Rows are points. To make a cloud, some directions were put in groups of two or more. Within a group, all points are equally far from the middle, so they leave a hole (a ring in 2 directions, a hollow ball in 3). The other directions are filled evenly. Then the cloud was stretched, turned, moved and blurred a little. Count the holes, and give their numbers of directions, smallest first.

Cloud (15 x 2)
[[ -1.4  15.4]
 [-19.0 -18.7]
 [ 10.8   1.0]
 [-11.2 -25.1]
 [-23.2   2.7]
 [-20.0 -17.0]
 [  4.3 -23.4]
 [  8.6 -18.6]
 [ -0.8  15.1]
 [ -6.1  16.6]
 [-20.6   8.1]
 [-20.6 -16.3]
 [-19.6  10.4]
 [ 11.6  -5.6]
 [ 11.8  -3.6]]
Holes: 1 (2)

Cloud (20 x 3)
[[-21.2 -12.6   5.2]
 [-22.0  -7.6 -10.3]
 [ 17.8  -7.8  -6.6]
 [ 15.1 -11.3  -1.7]
 [  6.2 -10.6  22.6]
 [ 13.7 -11.3   0.7]
 [-18.5   2.2 -24.9]
 [-19.4 -13.5  -9.1]
 [ -9.5 -20.9 -13.1]
 [-26.9  -4.5  10.2]
 [ 13.0  12.4 -20.4]
 [-22.7   3.4  -9.5]
 [ -1.3  16.8 -18.4]
 [-30.1   4.1  18.6]
 [  6.1  16.1 -15.8]
 [-14.6 -17.2  14.6]
 [ -6.2  20.3   0.7]
 [-19.3 -14.3  18.4]
 [-10.7 -18.9   6.6]
 [ 20.2  -4.4 -11.1]]
Holes: 1 (2)

Cloud (21 x 3)
[[ 23.1   3.6 -12.9]
 [ -4.0   1.6   9.9]
 [ -8.0  -5.6  20.0]
 [ -1.9  10.5  13.0]
 [-20.4  -2.7   0.6]
 [ -7.4  10.7  -0.5]
 [-16.0  -8.5  23.9]
 [-38.5   3.0 -11.7]
 [  5.3 -12.3 -20.7]
 [ -3.9  -6.4   9.1]
 [ -3.6 -12.0 -26.5]
 [  1.2   5.9  11.2]
 [-38.8  -7.9  -0.8]
 [  7.9   6.3  -7.7]
 [ 21.7 -16.8  15.3]
 [ 16.1 -19.2   8.4]
 [-13.3 -24.3   3.4]
 [ -3.8   5.8  17.2]
 [-31.8 -11.5  15.1]
 [ 17.4   3.5 -10.5]
 [ 19.7 -19.6  14.4]]
Holes: 0

Cloud (30 x 4)
[[ -0.6  10.1 -25.2  -0.2]
 [ 21.2  -5.6  11.8  12.3]
 [-21.3  -3.8 -16.7   5.9]
 [-18.3  -0.6 -16.0  -2.8]
 [ -7.7  16.5 -15.6 -11.1]
 [-17.2  19.5  18.2  -6.6]
 [  6.0  11.6  22.9  11.3]
 [  8.5 -22.5 -12.2   2.8]
 [-26.2   4.7  -7.6  22.3]
 [ -9.3  24.3  -7.3   7.9]
 [ 29.5   9.1  11.5 -16.5]
 [-17.7  -3.5  23.5 -10.2]
 [ -5.3   2.0  20.4  22.2]
 [-10.0 -12.2 -20.6  -1.0]
 [ 19.1 -18.3   0.5   7.0]
 [  3.4  28.9  -2.2  -2.2]
 [ 16.1  17.7 -12.2  17.2]
 [ 13.6  17.6  18.2   6.4]
 [-13.7  24.9   0.9 -10.0]
 [ 12.3  -5.4  10.9  31.5]
 [  6.5   9.7  15.5  23.5]
 [ 23.4  -0.4 -14.9   1.4]
 [  1.8 -26.1   4.8  25.0]
 [ 16.7 -16.2  12.6 -16.1]
 [ 23.8   3.6  -7.0 -20.7]
 [ -4.5 -11.0 -17.5  -9.4]
 [ 18.1  -4.0 -14.9 -11.7]
 [ 21.0  12.2 -12.5  -7.9]
 [ -8.0 -10.8 -17.5  -7.8]
 [ 22.0 -13.9  -7.3   4.1]]
Holes: 1 (3)

Cloud (32 x 4)
[[ 23.0  11.9   3.3   6.1]
 [ 27.9   6.2   2.0  -5.1]
 [ 23.7  -4.0 -18.5 -13.0]
 [ 14.7  -1.4  16.5  10.1]
 [-11.9  17.2 -31.2  -9.8]
 [ 24.0   8.1  19.9  11.9]
 [-17.6  11.6  10.4   8.6]
 [ -3.7   0.8  13.8  -5.8]
 [ -8.8 -19.7   0.9   8.9]
 [ 18.3   1.1  15.1  13.1]
 [-14.6   9.8 -25.1 -17.8]
 [ 26.1  -1.0  -4.9   9.2]
 [ 31.1  13.9   3.7  -5.9]
 [-14.4   2.9 -21.0 -20.5]
 [ 33.7  -2.9  -3.2   6.2]
 [  8.8 -11.3 -14.0  -0.8]
 [-17.5   0.2  -4.2   8.1]
 [  3.7  11.4 -14.7  13.8]
 [ 20.6 -14.8 -20.2  -4.0]
 [-16.0  -8.0 -19.7 -17.6]
 [ -0.5 -15.6  11.2  -0.1]
 [ -9.8  23.0 -27.1  -2.2]
 [-27.6 -10.4 -13.3  -6.0]
 [ -4.2  25.1  15.3 -27.6]
 [ 21.4  -3.3  10.1 -26.8]
 [ -8.3  13.0 -27.6 -28.2]
 [  6.1  21.8  -8.9   9.3]
 [  8.5 -11.6 -17.0  10.8]
 [  1.6 -10.0  10.3   5.6]
 [  3.7  -3.4  -4.4   4.6]
 [ -7.6  -7.5 -27.0   4.8]
 [-18.1  -8.0  19.0  15.5]]
Holes: 0

Cloud (49 x 6)
[[  2.2  19.0 -21.4  -3.2  23.2  -9.0]
 [ 10.5  -9.7  13.0  12.8  26.5  11.1]
 [ 25.5 -17.7  25.8   2.8  -2.0  -0.3]
 [  7.4  16.4  14.0  15.4  25.9 -11.5]
 [ 12.1   1.2 -12.6  17.5   0.8   3.8]
 [ -3.7   0.3 -20.0  -4.6  -9.2 -14.9]
 [  9.5  16.3  11.6   5.8 -18.7  14.2]
 [ -9.1  28.0  -3.2 -14.4  11.6  -0.3]
 [  5.3 -15.3   8.7 -13.2  12.3  -8.5]
 [ 22.6  25.6  -3.5  -9.5   7.4   3.4]
 [-10.5 -15.2  10.4  -6.5  11.6 -13.3]
 [ -2.5   0.1  -2.8   6.0   6.8  33.6]
 [ 16.1   4.5  19.7 -26.5  -5.5   6.7]
 [-12.2   0.2  10.2 -13.0   1.2 -16.6]
 [-29.0  21.9   2.5 -14.9  10.3   8.4]
 [ -2.6   5.2   0.0 -24.7  -5.9 -14.5]
 [  4.3  21.3 -14.7  -9.2 -12.7  -0.3]
 [ 39.6  -8.9  18.4  -2.4   7.0  -0.1]
 [ -7.4   3.4  14.7 -17.1 -13.0  13.3]
 [-12.3  -4.3   7.7   2.2  -8.4 -10.5]
 [-18.2  -5.9 -12.9 -19.0  -2.0  28.8]
 [ 19.2 -15.1 -13.4  -5.5   2.9  -2.5]
 [ -8.9  22.8 -10.2   7.6   6.1 -16.4]
 [-27.8   7.1 -12.2 -27.3   1.3  -3.8]
 [ 31.9  -1.4  -8.9   6.6  10.9   3.2]
 [ -6.6  -9.0  -7.8  -3.5  -0.1  29.3]
 [ -6.1   8.4 -15.3  -1.6  34.7  -4.7]
 [ -7.1   9.4  -7.7  18.2  -5.3 -13.7]
 [-17.8  21.5 -19.5 -19.3   0.6 -20.0]
 [ -7.5   2.5 -13.6 -22.4  34.2  22.7]
 [ -1.1   2.7  23.4   5.1  39.1   4.5]
 [ 11.1   6.6  -2.6 -17.7  22.1  32.8]
 [ 10.1  20.4   4.1 -18.6  -9.2  -9.9]
 [ 15.0 -18.5   0.8  12.6  11.8 -16.0]
 [-13.3  -2.2 -15.6 -11.1  -4.9  18.5]
 [ -2.4  18.7  19.4   9.0  -2.7  -0.3]
 [ -3.1  -4.0  13.5 -21.7 -16.4  24.4]
 [-13.4  12.6  18.2 -13.6   8.0 -13.6]
 [ 25.6   1.2   2.8 -24.9   5.3 -25.1]
 [ 27.4  -4.8  14.9   8.8  22.7 -25.4]
 [ -2.6  -7.7  11.8  -5.4  -1.0 -19.6]
 [ -3.3  30.1 -22.8 -15.0  16.1 -15.2]
 [ 23.4  19.3  15.8  -6.9  -3.0 -10.4]
 [ -3.0 -15.4   3.8 -10.6   9.4 -12.3]
 [  6.3  -9.4 -23.9 -21.9   6.5  16.8]
 [  2.4 -16.0  19.9   3.2  29.0  -1.4]
 [ 15.7  -0.4   2.3 -34.1 -10.2  -2.0]
 [ 11.8  22.5  -9.9 -27.3 -16.2  -9.8]
 [  6.0 -12.7   7.4 -17.3  24.1  -2.8]]
Holes: 1 (3)
